Each row is a point. The points of each table are mixes of a few directions, plus a little noise. Count the directions of each table, and those that both share. Where both have some left over, give the other angles between the two spaces (their principal angles), to ten degrees, smallest first.
(in the rows, 128 means zero)

First, 5 rows:
[[118 194]
 [136  69]
 [126 141]
 [136  77]
 [123 160]]
Second, 7 rows:
[[121 175]
 [137  65]
 [124 153]
 [131 109]
 [121 176]
 [139  54]
 [123 164]]
Directions: first 1, second 1, shared 1

First, 4 rows:
[[ 52  65 157]
 [156 151 118]
 [158 152 117]
 [147 144 121]]
Second:
[[145  96 128]
 [120 143 128]
 [ 75 224 128]
 [165  60 128]
 [146  96 128]
 [117 149 128]]
Directions: first 1, second 1, shared 0; angles 80

First:
[[116 127 117 141 132 113]
 [123  93 105 142  82 109]
 [113 193 149 128 223 133]
 [146  94 125 118  74 137]
 [143  77 113 125  52 127]
 [128 184 158 114 204 149]]
Second (6 x 6):
[[166  90 139  99  60 160]
 [116 140 124 137 150 118]
 [113 143 123 140 156 115]
 [148 108 134 113  92 145]
 [156 100 137 106  77 152]
 [ 70 186 110 173 233  78]]
Directions: first 2, second 1, shared 1

First:
[[104 136 118 169  96 130 115 117 122]
 [129  32  69 124  86 122 180  91  76]
 [127 107 114 116 113 136  80 130 106]
 [125  98 115 106 120 152 167 149 122]
 [ 96 233 180 171 139 147 103 166 186]
 [148 148 140 134 151  89  85  95 127]
 [157 128 140  88 162 117  94 133 128]
 [ 91 148 123 173  90 146 110 134 130]
 [169  62 106  69 150 109 136 109  96]
 [132 189 173 128 173 131 207 155 185]]
Second, 7 rows:
[[ 86 137 153 120 127 117 150 162  77]
 [173 128 141 151 141 144 101  96 111]
 [148 138 106 131 163 159  92  66 149]
 [176 156 101 152 150 148 130 131  96]
 [ 80 146 130 110 104  42 149 209  84]
 [112 132 119 124 135 155 150 132 132]
 [120  60 147 108  75 130 125 102 249]]
Directions: first 4, second 5, shared 1; angles 80, 80, 90

First (11 x 11):
[[ 90 123 107 134 149  68 121 109 110 151 113]
 [101 138 103 122 189 104 119  91 103 145 130]
 [169 149 136 147 104 137 142 136 114 134 159]
 [ 85  98 112 144 113  82 126 129 130 126 106]
 [196 155 203  26 134 249  99 160 204 111  82]
 [164 163 134 137 125 113 133 124 107 156 150]
 [129 139 107 178 110  70 144 120  87 154 159]
 [ 98 110 102 157 128 103 138 118 109 122 142]
 [ 60  42 111 134 114 199 139 146 168  36 115]
 [113 110 130 133 107 117 127 139 138 122 114]
 [199 180 164  95 135 167 121 133 134 151 138]]
Second (9 x 11):
[[ 89 157 131  82  97 138 137  95 119 123 156]
 [ 90 130 120 133 106 151 125  92 139 144 105]
 [169 196 151 109  82 209 147  98 117 140 183]
 [175 104 127 166 161 111 123 168 129 125 117]
 [109 176 136  96  81 177 141  83 121 136 162]
 [131 122 150 106 139 154  96 128 177 154  48]
 [154  85 133 134 182  76 108 183 144 118  87]
 [137 113 133 104 157  80 124 164 123 106 136]
 [ 98  70  71 222 147  57 151 141  84 105 158]]
Directions: first 4, second 4, shared 2; angles 80, 80
